Every row gives one point. Each copy is the shape, with its points in the same order, stretched, turned, moved and blurred by noise. Is it also mirrored, or only turned?
In the rows, 128 means zero.

Shape:
array([[105, 134],
       [167, 114],
       [158, 118],
       [105, 179],
       [108,  97]])
Copy 1:
array([[150, 160],
       [135, 109],
       [135, 125],
       [118, 199],
       [176, 127]])
Copy 1 is: mirrored
Copy 2:
array([[135,  88],
       [146, 162],
       [132, 148],
       [168,  54],
       [ 89, 118]])
Copy 2 is: mirrored

Shape:
array([[103, 111, 143],
       [155, 114, 126],
       [180, 113, 169],
       [152, 138, 154],
       [131, 167,  88],
       [157, 144, 146],
       [ 68,  72, 133],
       [134, 100, 143]])
Copy 1:
array([[150, 127, 123],
       [152, 156,  82],
       [195, 182,  86],
       [154, 172, 110],
       [ 77, 148, 101],
       [146, 177, 112],
       [156,  88, 120],
       [169, 137,  99]])
Copy 1 is: only turned
Copy 2:
array([[112, 151, 137],
       [123, 121,  97],
       [172, 133,  89],
       [161, 124, 133],
       [ 85,  75, 172],
       [157, 111, 129],
       [ 71, 192, 127],
       [122, 146, 105]])
Copy 2 is: mirrored
Copy 3:
array([[ 85, 130, 116],
       [139, 140, 133],
       [146, 114, 163],
       [141, 111, 127],
       [163, 139,  73],
       [155, 112, 124],
       [ 33, 154, 116],
       [105, 135, 138]])
Copy 3 is: mirrored
Copy 4:
array([[123, 115, 111],
       [165, 149, 145],
       [179, 178,  89],
       [142, 168, 119],
       [114, 148, 190],
       [144, 178, 126],
       [131,  49, 101],
       [158, 124, 119]])
Copy 4 is: mirrored

Shape:
array([[103, 143, 160, 166],
       [155, 150, 106, 105],
       [ 78, 116, 129,  93],
       [112, 178, 166, 130],
       [ 99,  78, 169,  97],
       [159, 161, 173,  95],
       [139,  86,  97,  97],
       [ 83,  83, 150, 162]])
Copy 1:
array([[125, 155, 109,  93],
       [113, 119, 130, 184],
       [126,  91, 167, 108],
       [137, 173, 140, 132],
       [174,  78, 141,  93],
       [170, 153, 134, 175],
       [120,  63, 123, 151],
       [127, 103, 104,  58]])
Copy 1 is: mirrored
Copy 2:
array([[ 80, 155, 131, 129],
       [187, 111, 124, 105],
       [136,  97,  90, 158],
       [142, 158,  86, 127],
       [112, 126, 110, 218],
       [181, 158,  93, 164],
       [156,  78, 150, 152],
       [ 61, 131, 145, 157]])
Copy 2 is: mirrored
Copy 3:
array([[141,  87, 133, 104],
       [ 84, 150, 125, 125],
       [116, 125, 159, 159],
       [127, 115, 163,  97],
       [167, 142, 142, 176],
       [134, 165, 150, 107],
       [103, 147, 107, 177],
       [158,  86, 120, 152]])
Copy 3 is: mirrored
Copy 4:
array([[ 94, 117, 158, 125],
       [164, 129, 130, 164],
       [118, 157,  88, 127],
       [ 91, 130, 147, 169],
       [105, 187, 123, 100],
       [124, 167, 161, 174],
       [178, 148, 104, 111],
       [101, 130, 124,  76]])
Copy 4 is: only turned

Shape:
array([[114, 123, 132, 107, 135, 118],
       [106, 173,  83, 135, 138, 134],
       [ 61, 166, 100, 160, 131, 112],
       [171,  73, 163, 105,  89,  98],
       [152, 173, 134, 127, 142, 152],
       [168, 104, 156,  67,  97, 136],
       [145,  95, 137, 124, 140, 117],
       [ 80, 138, 104, 137, 151, 174],
       [108, 107, 120, 120, 126, 105],
       [130, 147, 140, 103, 123, 206],
       [ 95, 169, 144, 125, 150, 142],
       [109, 115, 131, 153, 106, 108]])
Copy 1:
array([[125, 154, 140, 103, 116, 122],
       [121, 166, 192, 123, 186, 165],
       [100, 145, 211, 164, 168, 110],
       [188, 146,  90, 119,  74,  85],
       [122, 160, 127, 119, 190, 167],
       [172, 194,  86,  82,  93, 124],
       [137, 127, 111, 122, 101, 135],
       [ 77, 166, 153, 151, 125, 165],
       [137, 141, 149, 120, 104, 108],
       [102, 216,  95, 136, 129, 175],
       [ 86, 156, 151, 118, 166, 119],
       [131, 136, 144, 172, 127,  96]])
Copy 1 is: mirrored
Copy 2:
array([[125, 129, 116, 164, 133, 156],
       [191, 114, 138, 120, 135, 125],
       [188, 129, 162, 130, 182, 145],
       [ 23, 125, 107, 161, 128, 142],
       [154, 151,  97, 138, 119,  76],
       [ 38, 120,  91, 198,  94, 112],
       [103, 150, 121, 130, 121, 165],
       [183, 145, 178, 142, 112, 140],
       [109, 123, 136, 146, 144, 169],
       [139, 146, 142, 177,  72,  79],
       [176, 163, 120, 168, 142, 118],
       [116, 134, 165, 136, 167, 147]])
Copy 2 is: only turned
Copy 3:
array([[137, 116, 121,  95, 137, 122],
       [114, 120,  93, 105, 143, 185],
       [141, 128, 105,  76, 172, 193],
       [124, 133, 183, 125, 161,  52],
       [129, 160, 113, 117,  92, 160],
       [100, 118, 181, 110, 103,  86],
       [148, 120, 128, 128, 139,  94],
       [152,  85, 103, 105, 118, 186],
       [135, 106, 126, 102, 160, 115],
       [131, 102, 147, 109,  56, 177],
       [161, 144, 110,  77, 109, 170],
       [149, 124, 147, 106, 180, 133]])
Copy 3 is: only turned
